Rows are points. Each copy is the shape, with its points in the same order, turned, moved and blurred by noise. Say if it was mirrored as well.
(in the rows, 128 means zero)

Shape (7 x 3):
[[132  82 188]
 [144 137  77]
 [112  81  26]
 [107 133 158]
 [143 194 184]
 [ 95 129 179]
 [128  80 173]]
Copy 1:
[[164  87 178]
 [110 147  72]
 [ 80  73  40]
 [117 115 168]
 [131 192 192]
 [112 111 192]
 [157  88 166]]
Copy 1 is: only turned
Copy 2:
[[113  80 159]
 [141 199 134]
 [ 71 232 114]
 [148 115 114]
 [223 110 131]
 [145  91 107]
 [108  95 153]]
Copy 2 is: mirrored

Shape:
[[146 131 137 150 108 174]
 [ 70 225 112 155 127  83]
 [ 40 161  65  75 167 165]
 [138 133 178 108 138 135]
 [ 90 140  74 109 148 144]
 [125 196 137 148  90 144]
 [205 167 119 158  69 143]
 [119 163 110  74 203 157]
 [ 89 152  56  35  95 173]
 [200 119 163 162  91 101]]
Copy 1:
[[154  97 134 145 114 190]
 [110 213  67 136 112 125]
 [ 71 125  45  38 136 170]
 [111 116 170 129 132 150]
 [113 107  65  86 133 152]
 [155 166 121 137  97 177]
 [229 123 140 151  99 161]
 [106 124 117  58 189 152]
 [129 102  80   7  80 165]
 [185  98 171 186 108 121]]
Copy 1 is: only turned
Copy 2, 10 rows:
[[135 139 139 157 176 153]
 [ 52 196  76 154 101  86]
 [ 41 161  56  96 230 101]
 [113 158 174 100 154 128]
 [ 81 136  76 102 190 120]
 [122 184 119 177 149 109]
 [194 159 116 169 129 156]
 [ 76 195 110  62 200 151]
 [136 157  55  95 247  69]
 [175 123 158 135  96 151]]
Copy 2 is: mirrored

Shape, 13 rows:
[[197 105 140 149  78  76 167 127  90]
 [170 168 186 163  98 142 110 114  98]
 [123  73 114 179 206 159 139  62 164]
 [ 90 179 138  74 191 151  88 194 187]
 [193  80 127  66  83  55 178 101  91]
 [118 123  52 190 112 131 118 154 113]
 [177 156  61 126 162  65 113  54  84]
 [ 70 163 121 140  84 183 102 165 132]
 [165 122  91 127  85  85 120  75 144]
 [ 91 154 106 185 178  74 156  99 183]
 [174 194  64 142 184 168 199 108 111]
 [ 89 170 139 141 151  69 160 171 154]
 [ 88 127 161 120  99 102 192 168  91]]
Copy 1 (13 x 9):
[[191 104 156 185  76  95 164 120 101]
 [144 179 201 175  80 153 122 136 110]
 [146  96 149 197 223 183  78 115 155]
 [ 78 182 146  80 171 120  84 225 176]
 [201  80 150 116  97  61 170  79 113]
 [112 111  66 198  99 148  89 158 116]
 [195 181  84 168 148  92  91  65 105]
 [ 41 143 131 137  84 171 102 167 137]
 [159 122 122 172  97  96 113  77 167]
 [ 95 144 124 224 203  89 116 136 159]
 [165 186  66 161 180 180 178 139 121]
 [ 82 149 143 171 157  65 139 186 130]
 [ 80  97 162 140 116  97 176 158  79]]
Copy 1 is: only turned
Copy 2:
[[216 110 181 133  84  89 138 131  82]
 [151 163 173 157 114 156  96 117 101]
 [125  41 126 160 113 171 191  43 168]
 [109 143  88 117 197 155 156 183 223]
 [239  99 174  50 104  73 158 117  95]
 [130  85  66 169  66 109 139 148 114]
 [204 118  68 123 132  78 127  33 108]
 [ 73 148 104 123  82 155 124 181 146]
 [197 101 121 101  71 101 108  89 148]
 [125 101 117 181 105  69 174  76 209]
 [187 173  62 167 103 152 227  84 125]
 [126 139 138 156 135  57 174 155 185]
 [116 140 178 109 104  75 191 173 110]]
Copy 2 is: only turned
Copy 3, 13 rows:
[[119  86 115 133 134  86  81  65  84]
 [110 149 165 198 139 127 124 101  83]
 [153  89  73 156 221 109 201 169 162]
 [ 67 191 120 122 208 211  95 191 173]
 [114 103  94  51 155  53  76  63  99]
 [ 96 112  28 187 115 140 120 164 120]
 [104 185  43 148 173  26 133  94 128]
 [ 65 147 101 148 104 210 152 171 112]
 [124 151  90 117 117  77 127 100 149]
 [ 63 101  86 188 180 100 144 144 216]
 [ 87 160  27 175 220 159 157  55 135]
 [ 26 109 115 153 175 140  95 136 166]
 [ 28  75 131 118 156 146 109 118  88]]
Copy 3 is: mirrored

Shape:
[[196 120 131 136 126 114 135 141 106 149 131 146]
 [134 153 133 125 136 130 125 141 142 139 134   7]
 [130 117 126 135 114 125 130  98 127 129 128 146]
 [117 130 123 132 127 117 128 122 143 119 150 119]
 [106 112 105 124 123 134 148 135 127 126 140 144]
 [114 145  90 132 120 130  64 138  92 115 158 140]
 [109 117 138 137 129 166 133 134 143 115 121 150]
 [129 133 140  96 112 129 137 127 134 142 168 129]
 [133 143 109 121 113 130 134 125 133 146 123 145]
 [124 117 139 124 123 115 103 135 127 171 124 143]
 [131 130 132 132 112 147 145 122 108 121 133 132]
 [131 114 118 122 158 158 113 122 107 140 128 129]
 [122 153 130 126 145 135 140 127 113 118 142 141]
 [109 122 128  92 133 125 134 119 140 127 126 150]
 [136 118 134 133 137 129 127 121 143 154 132 150]
 [173 131 119 133 119 158 128 135 143 125 134  99]
 [109 116 128 118 148 158 105 135 142 178 154 147]
 [108 118 127 105 127 121 136 134 134 113 124 132]]
Copy 1, 18 rows:
[[183 111 112 125 131 108 162 145 116 124 119 124]
 [ 97 159  84 151 127 160 121 123 127  56 118  52]
 [134 132 137 136 124 122 135 105 125 153 129 134]
 [113 128 131 141 110 125 123 113 124 118 150 122]
 [111 126 146 117  96 123 126 131 107 148 142 123]
 [120 137 107 139 131  99  64 158 124 135 140 157]
 [123 142 166 114 117 160 128 129 116 136 138 145]
 [128 131 110 102  90 121 132 107 139 114 143 130]
 [133 153 136 120 116 107 140 132 130 141 138 120]
 [126 122 114 123 128 131 142 145 162 151 136 129]
 [132 146 125 119 116 134 134 117  98 134 122 137]
 [138 124 128 102 146 144 104 135 115 142 132 111]
 [124 140 126 111 133 123 130 120  99 121 160 138]
 [106 125 149  96 121 117 134 111 137 137 141 129]
 [145 123 136 121 125 136 144 127 141 144 149 121]
 [163 148 137 134 115 139 124 129 119  92 112 102]
 [136 128 126  96 111 157 109 144 159 152 165 117]
 [ 94 122 146 114 116 124 135 121 122 123 130 129]]
Copy 1 is: mirrored
Copy 2:
[[196 119 133 147 114 141 129 145 143 145 156 156]
 [137 146 143 105 186 146 107 153 166 155 102  54]
 [132 125 103 129 117 138 130 112 127 144 143 144]
 [114 122 116 121 143 115 133 118 149 146 147 126]
 [121 136  82 132 130 109 144 135 131 139 149 131]
 [ 98 106 116 143 139 119  73 174 115 161 159 158]
 [111 153  97 151 116 128 124 121 134 107 150 131]
 [121 126 124 121 134 143 149 145 145 135 177 115]
 [136 148 104 114 120 138 133 136 137 151 156 146]
 [152 140 116 125 116 127  99 124 125 149 180 119]
 [125 133 113 152 117 140 147 144 124 139 132 135]
 [146 135 105 145 157 137 112 140 103 121 154 136]
 [114 137 133 129 126 124 136 142 119 122 136 146]
 [116 132  96 102 124 121 139 123 121 116 162 122]
 [146 139 112 133 136 129 121 109 132 131 173 140]
 [152 127 112 136 153 171 123 151 172 132 127 129]
 [126 161 106 138 157 128 116 127 124 125 202 131]
 [122 124  92 114 118 114 134 138 130 124 147 111]]
Copy 2 is: mirrored
Copy 3 (18 x 12):
[[136 136 136 183 149 138 146 154 125 147  88 126]
 [ 87 173 147 108 126 152 109  99 106 163 168  60]
 [144 117 102 137 107 135 131 134 123 130 115 146]
 [118 140 105 136 116 122 125 125 119 117 144 136]
 [123 134  88 118 137 139 126 149 124 107 126 150]
 [119 122  87 151 148  86  75 133  69 123 118 139]
 [157 120 105 130 140 147 101 137 143 108 147 150]
 [126 156 126 139 134 145 137 107 102 108 123 155]
 [141 152 108 126 126 131 119 140 121 139 114 154]
 [116 118 134 136 132 129 109 124 128 149 106 170]
 [152 127 114 133 133 151 127 144 103 121 131 132]
 [137 108  99 126 169 132 115 115 125 138 116 126]
 [150 136 111 130 152 117 136 135 110 124 146 143]
 [142 135 116 107 133 123 128 119 132 104 118 157]
 [133 128 113 144 133 138 129 122 145 139 120 159]
 [140 161 112 158 137 156 108 125 131 135 125  96]
 [113 126 101 136 165 145 103  94 132 138 125 178]
 [130 130 121 109 128 125 121 136 129  99 128 141]]
Copy 3 is: mirrored

Shape, 16 rows:
[[101  85 112 158 119 181  68  58 120  73 132 108]
 [186  73 120 106 192 186 115  81 170  86 172 115]
 [ 87 185 108 167 151  64 149 120 176  60 120 137]
 [109  82 118 115 136 125 138  96  88  59 176  93]
 [ 69 197 139 192 208  31 127 179 116 145  79 105]
 [ 84 131  84 141 180 173 133 132 126  73 129 103]
 [ 85 162 116 115 123 172 183  86 146 109 118  77]
 [109 110 101 143 125 115 121  78 141 145 168  80]
 [111  98  29  77 166 160 130  64 124  91 161 113]
 [114  80  95 138 131 178 119 148 150 113 200 156]
 [184 168 119 168 113  67 115 171  93 133  61 188]
 [163 203 165 200 182  77 132 178  55 129 120 196]
 [138 166 135 225 167  58 157 121  84 174  55 242]
 [ 98 109 114 139 148 103 136 146 133 115  76 109]
 [ 86  87 148  44 170 156 112  97 149  97 170 154]
 [ 96 181  97 125 141 130  83 103 129 119 131 112]]
Copy 1:
[[ 83 143 133 157 178 157 102  65 105  54  91 125]
 [112  99 107 154 157 178  16 151 115 117  91 123]
 [149 220 130 158 132 134 153 181 119  95  95 203]
 [ 80 103  82 183 139 108 130 140  80  74 107 129]
 [185 211 197 132 124 102 230 202 104 151 141 129]
 [109 167  99 130 163 172 142 172  97  88 102  95]
 [133 143  92 164  79 195 147 138  95  95  54 115]
 [ 94 128 132 191 103 142 133 112 150 133  79 125]
 [ 79 130  33 152 167 138  97 114  99 138  59 126]
 [ 36 108 114 107 136 173 110 148 149 112 117 140]
 [212 137 119  82 118 123 179 123 151 125 212 190]
 [177 159 165 130 126 151 176 176  80 157 249 205]
 [213 135 174 133 173 183 211 126 133 178 189 240]
 [164 139 132 111 135 129 169 143 134 100  96 129]
 [ 79 104 135 103 137 131  77 144  52 128  40 170]
 [105 194 129 124 107 137 131 107  93 128 101 124]]
Copy 1 is: mirrored
Copy 2 (16 x 12):
[[130  82 124 187 107  98  96 104 174 108 128  60]
 [224  44 103 137 161 109  83 101 152  94 147 120]
 [114 191 136 142 179 115 105 191 121  41  99 114]
 [113  67 103 139 136  85 124  93  78  83 133  99]
 [ 83 229 157 112 239 131 108 194  75 155  73  87]
 [102  99  95 110 184  98 125 132 165  92 101  99]
 [143 164  86 120 145 153 169  81 144  80 111 109]
 [150 131 106 137 143 129 133 140 105 114 174  63]
 [130  89  10 130 149  74 115 127 156  86 174 102]
 [128  41 132 110 134 119 126 160 154 120 179 135]
 [156 167 142 153 122  91 133 226  77 188  54 159]
 [139 179 203 126 186  40 134 180  82 198  72 177]
 [128 225 171 213 181  88 139 201  90 216 114 186]
 [102 125 104 142 170 154 117 159  96 133  87 114]
 [125  91  82 105 125 136  43  84 133 101 167 158]
 [142 172 107 101 124  92  94 149 144 116 118  75]]
Copy 2 is: mirrored
